Each row is a point. A path goes straight from each point to the next, and from the last back to the first. The post is the endless flat space through its rows: a point in 2 columns, a line in 3, a plane in 4, and so on, so that a path can go around it. Count how often the path circles the post. Going back the other way cancels.

Post (1 x 2)
[[-0.49  0.32]]
Path (30 x 2)
[[-1.38  1.15]
 [-0.17  1.36]
 [ 0.50  0.71]
 [ 0.74 -0.72]
 [ 0.27  0.88]
 [-0.23  1.63]
 [-1.32  0.92]
 [-1.94  0.17]
 [-1.68  2.57]
 [ 0.35  1.73]
 [ 0.89  0.40]
 [ 0.05 -1.49]
 [-0.66 -1.74]
 [ 1.22 -1.26]
 [ 1.69  0.35]
 [ 0.11  2.30]
 [-2.65  1.75]
 [-2.80 -0.66]
 [-1.62  0.59]
 [-0.49  1.42]
 [ 0.28  1.02]
 [ 1.86 -1.04]
 [ 0.80 -1.46]
 [ 1.18  0.50]
 [-0.58  2.62]
 [-1.88  1.62]
 [-1.68 -0.51]
 [-0.57 -0.94]
 [-0.53 -2.18]
 [-2.45 -0.44]]
Times around: 0

Post (5 x 6)
[[ 0.29  0.16 -0.68 -0.08 -0.11 -0.10]
 [-1.58  1.06  0.89  1.33 -0.41 -2.03]
 [ 1.86 -0.28  0.29  0.82  0.15  0.57]
 [-0.06  0.52  0.50  1.54  0.60  0.59]
 [ 1.11  1.46 -0.92 -2.22 -0.50  1.04]]
Path (27 x 6)
[[ 2.67 -2.18 -1.14 -1.38 -1.81  0.11]
 [ 2.04 -0.62  2.12 -0.07 -0.17 -0.10]
 [-0.76  0.71 -0.17  0.05  0.77 -1.30]
 [ 0.64  0.87 -2.50 -1.37 -0.90 -0.57]
 [ 2.13  0.85 -2.34 -1.76 -2.33  1.39]
 [-0.54  0.87  1.13  0.91 -0.54  0.65]
 [-0.65  1.09 -0.44 -1.70 -0.48 -0.55]
 [ 2.28  0.61  0.21 -1.23  0.14 -0.18]
 [ 1.70  0.41 -1.04 -1.21  1.06  1.13]
 [ 0.65  0.91  0.26  0.63 -0.33 -0.89]
 [ 1.07  0.28 -3.76 -1.77 -2.22  0.23]
 [-1.37 -0.71  1.53  3.82  0.80  0.05]
 [-2.64  0.55  0.51 -0.38  0.82 -1.36]
 [-0.89  1.28  0.67  1.78  2.14  2.15]
 [-2.56  2.36  0.78  0.18  0.87  0.79]
 [-0.47  1.29  0.87  0.15 -0.18  0.76]
 [-2.08  0.03  2.04  3.09  3.19  2.10]
 [ 2.90 -0.70 -0.55 -1.45  1.06 -0.86]
 [ 0.39  1.36 -0.69  0.17 -1.16 -1.09]
 [ 3.12  0.80 -0.51 -1.48 -2.99  0.34]
 [ 0.92  0.28  0.81 -0.13 -0.47  0.41]
 [ 1.11  1.10  1.67 -1.64 -0.03 -1.20]
 [ 1.46  1.25  0.22 -0.03  1.41  0.58]
 [ 2.05 -0.28 -0.84 -0.45  0.32 -1.37]
 [ 2.05  0.88  0.77  0.32  0.91  1.72]
 [-0.80  1.51 -2.32 -1.81 -0.77 -3.23]
 [-0.96  1.30 -1.15  0.64 -1.31 -0.91]]
Times around: 4
